Rows are points. Any point is a mix of the corners, with weights that add up to 1. It lies inside the corners' shape when no weight is negative. Is each point inside? If not, which corners have a negative weight?

Corners:
(1): [ 59  61 -37]
(2): [ 44 -38 -49]
(3): [-91  -7  40]
(4): [-78 -34 -33]
Points:
[-63 -24 -19] -> inside
[ 46  36 -37] -> inside
[-78  -6  30] -> inside
[ 28 -32 -40] -> inside
[-59 -21 -12] -> inside
[-43  -4   9] -> inside
[-65   5   3] -> outside (2)

Corners:
(1): [ -7  -2   4   8  -5   3 -15   4 -11   3 -12]
(2): [ -2 -10  -6   6   1  13   6  15   4  -9  -2]
(3): [ -7 -13 -10  -3  -7 -22   7   8  -2   1  -5]
(4): [  2 -12   8  -3  26   1  -8  11   5  -2 -10]
(5): [  3  -6 -32   5   2  -7  -6   9 -10   4   4]
(6): [ 15  47  10 -16  -2  16   2   8  -1  -2  -4]
(7): [ -1   1 -17 -21  -9  15   5  -3 -17  -8   2]
(8): [  1   7   5  -1 -13  -4   4 -95  -3 -16  -2]
(9): [ 5 10 -1 -9 -9  6 -3  1  1 15 22]
(10): [-10 -12  -2   5  11  -8   0   3 -13 -18   8]
(11): [ 15   6  -8 -12 -12   0 -21  10   0 -12   7]
(12): [ 26 -10   8  -2  -8   4   1  10  -7   4   9]
Points:
[ -6  -8  -8  -1   0   2  -7 -13  -5 -10   5] -> outside (3, 6, 12)
[  6   3 -10  -2  -2   1  -4   2  -5  -2   2] -> inside
[ 5  0  1 -3  0  3  1  1 -5  0  0] -> outside (11)
[  3   5  -2  -8  -3   5   2 -12  -8   0   3] -> outside (2, 11)
[ 9  5  3 -4 -3  4 -2 -3 -4 -1  2] -> inside

Corners:
(1): [-13  39  15  48   0 -57   3 -13 -44  21  30  48  51 -21 -55 -62  -8  21
  24  -7]
(2): [-28 -17  37 -54  50  54   9  37  16  55  43  19  -1 -17  -6  24  21  49
  29 -24]
(3): [ 47 -42  -1 -23  36  70 -19 -12  19  -1  10  19  22 -15  49  25 -28 -51
 -75 -14]
(4): [-28 -50 -39  27 -38   2 -24 -43  41 -33 -28 -54 -21   6 -53 -22  31 -56
 -33  44]
(5): [ 23 -67  35  13 -31  -7 -33 -11  45  14  37  -6  27 -38 -13 -46 -18   1
  12 -31]
(6): [ 43  29   7 -67 -32 -28  40 -12  20  33  42   3  -9  -8 -10  -8 -28  36
 -24   2]
(7): [ 73  32  60  33 -30  -2 -24 -48 -12  13  -8 -30 -37   7 -45  24  42  -4
 -46  36]
(8): [  0 -34  42  10 -41   1 -31 -31 -23  50 -15  25 -19  32 -45 -71  30 -45
 -58 -20]
(9): [-46 -46   4  -1   4 -21 -31  23  -8  47  73 -31  57 -15  -3  40  23   5
  10 -39]
(10): [ 13  20  47   7  -4  -9  41  18  19 -43 -43   4 -26  34 -35  30 -42 -19
 -62 -69]
(11): [-29 -14 -45 -11  35 -37 -23  34  25 -47  77  18  63  56  -7  33  37  16
 -70   0]
(12): [-32  32  17 -14  24 -40 -54   9  37 -11  77  22  61  45  30   5 -62  28
  26 -21]
(13): [-50 -23 -34  10   6  39  13  69  -4  36  95  58 -23 -15  19 -32   6  30
   2  -6]
(14): [-22 -51 -55  50   0   8  60  -9  25 -46   2 -18 -24  65 -26 -68  52 -30
 -18  -1]
(15): [-46 -55 -22  18  21 -39  17 -35  22  19  67   9 -16  35 -40 -38 -44   8
  -8  31]
(16): [ 34 -46 -28  15  -5   4 -45  39 -42   0 -20  -6 -36  57 -18 -50  27  27
 -18  36]
(17): [-50 -14  -1  28  53  60 -29  54 -20  53  13 -51 -22  15 -44 -63  28 -39
 -56 -64]
(18): [-30  24  21  25  -6 -15  48  43  47  58   6 -16  20 -18  -9   1  -4  39
 -29 -17]
(19): [ 21 -49  49 -57  -1  -4  20  26  17 -33  11   5  -1 -35  45 -24 -30 -19
 -33  25]
(20): [-28  -2  12  28 -19 -26   4 -28  -7 -71 -19   6  45   6  -5 -23 -41  41
 -35 -30]
(21): [ 33  10  11 -44  32 -15 -66  -7  31  67 -16 -56 -46 -16  41  25  28  19
   2 -51]
Points:
[ -2  -7  18  -3   0  -4 -16   4   4  14  37   7  22  -4  -8  -3  -4  14
 -22   4] -> outside (10, 14, 21)
[ -2 -17  10 -14  15   7 -16  11  13  24  22  -4  -4   1   0  -5   6  14
  -7 -17] -> inside
[ -3 -28  18  12  -1   4 -12   0   9  15  16  -7  -1  -2 -14 -22   1   0
  -8 -14] -> outside (6, 11)
[ -2 -15   3   8  -4 -12  -5  -2   7  -1  16  -1   2  13 -15 -19  -3   0
 -30  -4] -> outside (2)
[ -8 -25   7   1  -2   3  -8  13  16  17  41   8   5  -5  -6 -22  -5  10
  -8 -15] -> inside
